Every row gives one point. The ring and each string are closed loops that go straight from each point to the next, and from the last back to the first. Before rounding, they use only three directions, however many columns there are. How many times does the string pass through the ring? Passing back the other way cancels.

Ring, 9 rows:
[[  1 -22   4]
 [ 26  -3  11]
 [ 38  39  27]
 [ 30  59  37]
 [  7  70  50]
 [-27  48  55]
 [-42  22  45]
 [-45  -4  26]
 [-26 -23   7]]
String, 20 rows:
[[21 35 63]
 [26 68 71]
 [14 92 52]
 [ 0 91 28]
 [-3 63 23]
 [ 2 32 36]
 [21 38 62]
 [42 60 64]
 [57 77 44]
 [23 65  3]
 [ 5 44  5]
 [ 5 36 10]
 [10 45 -7]
 [45 39 -1]
 [62 22 29]
 [57 12 56]
 [22 22 41]
 [ 9 38 21]
 [-2 48  8]
 [11 39 36]]
Times through: 1

Ring:
[[ 35  24  -9  13  25 -26]
 [  7  35 -29   6  19 -10]
 [-40  -8 -50 -19  -3  34]
 [-58 -55 -36 -25 -14  56]
 [-43 -71   5  -6  -7  43]
 [ -2 -57  24   8   7  12]
 [ 39 -18  13  13  20 -20]]
String (21 x 6):
[[ 17  58  -8  26  30 -28]
 [ 16  76 -34  17  29 -27]
 [-17  51 -23  17  20  -5]
 [-25  13 -10  12  13   9]
 [-15 -18 -27  -9   3  19]
 [-21 -39 -59 -36  -9  36]
 [-62 -59 -87 -58 -26  71]
 [-81 -73 -69 -51 -29  82]
 [-70 -32  -9  -1  -5  48]
 [-44 -22   2   9   4  28]
 [-24 -39 -10  -6   0  26]
 [-26 -88 -12 -23 -12  44]
 [-26 -95  15  -9  -8  40]
 [-15 -84  47  14   3  22]
 [ -6 -37  45  28  15   3]
 [ 23 -39  46  27  19 -13]
 [ 65 -51  23   6  18 -25]
 [ 72 -40  -2  -6  17 -26]
 [ 34 -21 -12  -4  13 -10]
 [  7  -4  -6   8  15  -3]
 [ -2  32  11  30  25 -14]]
Times through: 1

Ring (6 x 9):
[[ 59  -6 -60  36  27 -23  15 -29  29]
 [ -5  29   6  40  25 -26   9   6  31]
 [-69  14  69   6  -9  12  -4  16   2]
 [-66 -16  52 -15 -29  35  -5   9 -15]
 [ -7 -50 -11 -19 -28  38   1 -23 -17]
 [ 57 -47 -59   6  -1  12   8 -49   2]]
String:
[[ 68 -66 -79  -5 -10  23   9 -57  -5]
 [ 30 -42 -72  -2 -10  14  12 -11   3]
 [  2 -20 -33   5  -6   8   9   1   6]
 [  5 -38   0  -6 -15  27   0 -36  -9]
 [ -7 -48  24 -17 -26  41  -6 -47 -21]
 [-42 -58  38 -37 -47  62  -9 -28 -35]
 [-67 -41  29 -35 -46  53  -4  13 -27]
 [-52 -21  10 -15 -27  29   2  22  -9]
 [-26 -16   8  -1 -13  18   3   1  -1]
 [-31 -22  31  -7 -18  27  -3 -15 -10]
 [-50 -40  70 -26 -37  53 -13 -34 -30]
 [-61 -55  43 -42 -53  65  -9 -11 -37]
 [-38 -62  -4 -40 -49  58  -2  -3 -31]
 [ -6 -72 -29 -36 -43  54   1 -24 -28]
 [ 18 -63 -71 -22 -29  35  10 -12 -13]
 [ 18 -36 -48  -1 -10  15   9 -13   1]
 [ 13 -26 -11   6  -4  13   3 -30   1]
 [ 47 -50 -22   0  -6  23   1 -68  -7]
 [ 87 -77 -61  -6  -9  29   3 -95 -12]]
Times through: 3

Ring (8 x 12):
[[-10  -3  14 -37 -23  28 -25 -28 -18   3  11 -54]
 [ 20   1  25  -5  -3  22 -47 -11   2 -28  -2 -24]
 [ 41  14  25  34  21   3 -55  -1  18 -46 -13  22]
 [ 43  26  18  60  37 -17 -48  -4  24 -41 -13  53]
 [ 17  35  -4  45  27 -26 -21 -16  10 -22  -7  55]
 [-17  31 -22  -8  -6 -12   2 -26 -13  -8   0  21]
 [-34  22 -24 -42 -27   3   8 -33 -27   2   6 -13]
 [-31   5  -5 -54 -34  22  -4 -36 -29  13  14 -52]]
String:
[[-54  31 -49 -72 -45   3  27 -32 -39  -6   2  -7]
 [-49  24 -43 -84 -52  15  18 -26 -38 -18  -2 -20]
 [ -9  17  -6 -20 -13   6 -14 -23 -12 -13   1  -7]
 [ -7  14   2  -6  -4   3 -15 -29 -11   3   8 -12]
 [ -6  11   9   2   1   1 -17 -35 -10  17  14 -19]
 [ -7  12   0 -20 -13  10 -18 -23 -12 -10   3 -16]
 [-26   1  -4 -67 -41  32 -12 -27 -28  -6   7 -56]
 [-24  -8   8 -69 -43  41 -18 -31 -29   3  13 -77]
 [-13 -13  23 -49 -31  39 -29 -32 -22  10  16 -79]
 [  5  -4  28  -5  -3  19 -34 -30  -7  11  14 -45]
 [  7   6  18   3   1  10 -31 -25  -4  -2   7 -20]
 [ -1   6   6 -35 -21  24 -28 -15 -11 -27  -2 -28]
 [ -5  -9  15 -62 -39  46 -36 -15 -18 -27   1 -65]
 [ -2 -15  29 -44 -27  43 -39 -25 -16  -1  12 -77]
 [-14 -14  17 -69 -43  49 -30 -24 -24  -8   9 -82]
 [-17   0   1 -63 -39  35 -21 -20 -23 -19   2 -52]
 [ -6   8   5 -22 -14  14 -21 -24 -12  -7   5 -25]
 [-35   1 -11 -84 -52  36  -5 -28 -34  -7   7 -62]
 [-52   0 -17 -95 -59  36   8 -39 -44  15  16 -77]
 [-58   5 -20 -83 -52  24  18 -48 -46  32  22 -69]
 [-18  14  -2 -13  -9   1  -6 -37 -17  19  14 -20]
 [-46  20 -28 -53 -34   5  17 -41 -34  18  13 -26]
 [-30  23 -18 -19 -13  -7   8 -40 -22  19  12  -7]
 [ -2  19   3  15   8  -9 -15 -31  -5   9   8   4]
 [-16  24 -18 -23 -14   0  -5 -23 -15 -15  -1   5]
 [-34  34 -41 -50 -31  -1  13 -22 -26 -25  -7  13]
 [-35  36 -41 -38 -24  -8  16 -27 -25 -13  -3  17]
 [-24  31 -23  -8  -6 -15   8 -34 -17   7   6  15]
 [-27  29 -21  -9  -6 -14   9 -38 -19  15   9   9]]
Times through: 2

Ring:
[[  3  13  20   1  13 -41  -3   6 -11 -16   0 -13   5  32]
 [  2  31   0  20  -5 -45  -3   3 -29 -18  20  24   1  28]
 [ -6  34 -21  23 -27 -18   3  -8 -25  -8  33  60  -5   3]
 [-13  17 -23   9 -28  16   4 -19  -4  10  20  53  -9 -14]
 [-15  -9  -7  -8  -9  37  -3 -30  18  28 -13  10  -7  -9]
 [-10 -23  16 -21  14  27  -8 -24  27  27 -35 -34  -2   8]
 [ -2 -12  31 -19  24 -14  -4  -1  14   0 -24 -42   4  24]]
String, 23 rows:
[[ -3  45 -26  31 -32 -31   5  -2 -36 -17  46  74  -5   5]
 [ -6  52 -42  44 -44 -20   0 -14 -44  -7  50  95  -9   3]
 [-11  22 -15   0 -28  -2  19   4  -2 -13  38  59  -6 -24]
 [ -7  10  -5   4  -9  -1  -1 -13  -3   5   6  21  -4   5]
 [-10  16 -25  22 -21  18 -12 -36 -14  25   2  40  -8   8]
 [-14   8 -30  20 -24  38 -15 -47  -6  39  -5  40 -11   1]
 [ -9   3  -9  10  -7  16 -13 -33  -3  26 -13  11  -5  14]
 [-12  -3   1 -15  -9  17   9  -8  18   7   4  15  -5 -16]
 [-10  -6  -1  -1   0  21 -11 -30   8  26 -20  -4  -4  11]
 [-13 -35   5  -7  17  59 -32 -63  25  66 -68 -48  -5  25]
 [-13 -32  20 -32  16  39  -4 -24  40  30 -39 -40  -2  -2]
 [-11 -18  21 -33   9  15  11   0  34   4 -12 -20  -1 -12]
 [ -6  -7  13  -8  10   3  -6 -15  10  12 -18 -18   0  16]
 [ -1 -22  31  -9  36   0 -26 -29  11  28 -57 -70   4  49]
 [  1 -24  46 -25  41 -16 -12  -4  20   6 -45 -76   8  39]
 [ -3  -7  31 -27  18 -21  11  15  19 -16  -5 -27   4   7]
 [ -4   4  12  -6   5 -14   1  -1   3  -4  -1  -4   1  12]
 [  0   9   9  11   9 -22 -15 -15 -14   5 -12 -11   2  37]
 [  9  24  17  21  16 -61 -16   0 -33 -16  -3 -14   7  58]
 [  6  32  11  16   3 -62   0  14 -30 -30  22  14   5  35]
 [ -4  19   6  -6  -9 -29  17  18  -3 -27  30  28   0  -6]
 [ -3  17  -1   9  -6 -19  -2  -6 -12  -4  10  19  -1  15]
 [  4  51 -25  55 -21 -46 -19 -20 -59  -4  25  55  -3  45]]
Times through: 4
String, 23 rows:
[[ -7  -3  18 -24   4  -6  14  10  19 -11   5  -3   0  -8]
 [ -8 -26  37 -44  22   6  13   9  41  -3 -20 -43   3  -7]
 [ -6 -37  27 -15  36  31 -31 -46  25  49 -73 -77   1  41]
 [ -8 -16   7  -3  12  25 -20 -38  12  36 -40 -29  -3  24]
 [-10  -4   4 -10  -2  13   1 -14  13  11  -6   3  -3  -2]
 [-19 -13  -4 -26 -15  44  15 -14  34  17   2  20  -8 -36]
 [-19  -5 -29   8 -24  60 -12 -53  10  49 -14  33 -13 -12]
 [-15   6 -32  22 -24  44 -18 -53  -6  45 -11  37 -12   3]
 [-18   6 -26   0 -31  39   8 -24  11  20  16  54 -11 -30]
 [-11   4   1 -15 -12   6  16   3  14  -6  17  25  -4 -20]
 [ -9   4  -1  -6  -8   6   5  -9   7   4   6  17  -4  -5]
 [-17  -6  -6 -18 -16  33  13 -12  25  12   7  26  -8 -29]
 [-12  -3   4 -19  -7  13  12  -3  20   2   6  13  -4 -17]
 [ -8  -5   4  -3   2  12  -8 -22   8  19 -16  -6  -3  11]
 [ -8 -17  12  -7  15  20 -18 -33  14  31 -39 -34  -1  24]
 [ -7   1   7  -6   2  -1   0  -9   6   4  -5  -1  -1   7]
 [ -7 -15  29 -35  15  -3  14  11  30  -9  -7 -26   2  -6]
 [  0 -20  48 -36  36 -23   4  14  27 -12 -27 -64   8  21]
 [  6  -7  37  -2  39 -36 -23 -10  -5   4 -41 -66   8  62]
 [ -4   5   8  -1   3 -10  -3  -8   0   2  -4  -1   0  15]
 [ -3   1  22 -18   9 -21  10  12  10 -16   4 -10   3   5]
 [ -4   4  10  -3   4 -11  -2  -6   1   0  -4  -3   0  14]
 [ -3   0  16  -5  12 -13  -5  -7   3   2 -12 -17   2  22]]
Times through: 2
